Each wall is flat, endless, passes through zero and stands at right angles to its row. A trip goes straight from one point to another. List the walls that it crosses, first one first.

Walls:
(1): [ 9 51]
(2): [33 44]
(3): [ 56 -24]
(4): [29 47]
Trips:
[-33 -20] to [-4 24] => 1, 4, 2
[ -9 -16] to [-43  12] => 1
[-18 -13] to [-12  49] => 1, 4, 2
[  2 -26] to [ -3 -14] => none
[24 15] to [10  7] => none

Walls:
(1): [ 39 -29  47 -57  95   2 -47  21]
(2): [ 40   2 -34  -4 -76  32  19 -42]
(3): [  8  17  63  34  38 -17 -16  -9]
(4): [  5  57  38 -38  19 -38 -23  -3]
(5): [ 28  22 -16   8  25  -3 -26  50]
(6): [ 16  39 -12  -1  38 -27 -39  38]
Trips:
[-13 -71 -83   6 -65  29  26 -32] to [ 33 -15  -7  -8  22  22 -38  62] => 5, 1, 6, 2
[-54  78  -3  18  21 -17  47  -9] to [  1 -39  11   5  48  39  51 -29] => 6, 4, 1
[ 24   6   0 -53  18 -55  12  13] to [ 12 -11  54  -3  23 -62  -1  18] => 3
[-30  36 -15 -62 -67  50   4  -3] to [-19  32 -12  31   2   4  30 -20] => 4, 3
[ 93  68  16  15   6  13 -46  61] to [ 21  21 -26 -14 -53   3  37 -32] => 2, 1, 3, 6, 5, 4
[ 36  -1 -30 -13  -5 -17  17 -10] to [ 64 -10  -7  27 -25  39 -27  93] => 1
[ 52  15  22 -12  -4 -74 -67 -18] to [ 15  17 -49  30 -16   9  48 -43] => 2, 1, 5, 3, 6, 4
[-18 -24 -14 -22 -10 -12  10 -28] to [ 43  18  69 -69   8  46  -3  -8] => 1, 4, 3

Walls:
(1): [-61 -71 -32 -38  -3  22  35 -51 -84  88 -59  75  16 -44  78 -20   6  27]
(2): [  5 -45   8  23  14 -49 -25 -13  -5   1   6  63  82  28  15  -6  90  32]
(3): [-22 -22  27  35 -13  64  10 -51  20  15   5 -26   9  13 -22  12  28 -55]
(4): [ 28  55 -13 -29 -13 -69  -9  -2  10 -30 -20 -34 -28 -59  32 -27 -17  -1]
(5): [-55   0   3   6 -28  39   1 -12  -1  18 -76 -16  52  20 -66 -40 -31  -5]
(6): [-12 -16  71  65  19 -39  25 -26  -7 -26 -35 -54 -55  18  60  20 -49  88]
(7): [ 72  -7  36 -60  31  16 -16 -65  14 -30  63  -6 -21 -38 -68 -34  -4 -40]
Trips:
[-54 -19  16 -58  -9  -6 -39  -8  21  41 -19  14  36 -22 -16 -31  62   5] to [-36 -26 -45  84  14   7 -15 -84  12 -18  -3 -33 -72  70  94   0  26  12] => 7, 6, 5
[ 63  10 -13 -26  35  42  32 -49 -28 -13   1 -35 -24   6  -2  18  68  -3] to [ -8  15  12   2  -3  17 -86  22  46 -10 -37 -13  28 -19  -5 -23  35  -4] => 2, 4, 5, 7
[-10 -17  17  -8  -6 -41   6 -27   5 -45  30  50 -31  43 -25 -16  15  35] to [ 30 -64  30  39 -59  -2   3 -18   5  44  18  72 -46   4  -7  21   8 -25] => 1, 3, 6
[ 21  31  10   8 -81  40 -12  -8 -46  -8 -15 -50   4  21  31 -28 -28  41] to [-34  33  -1 -40  12 -18  49  55  -1  12 -15  16  15  31  59  30  24  39] => 5, 2
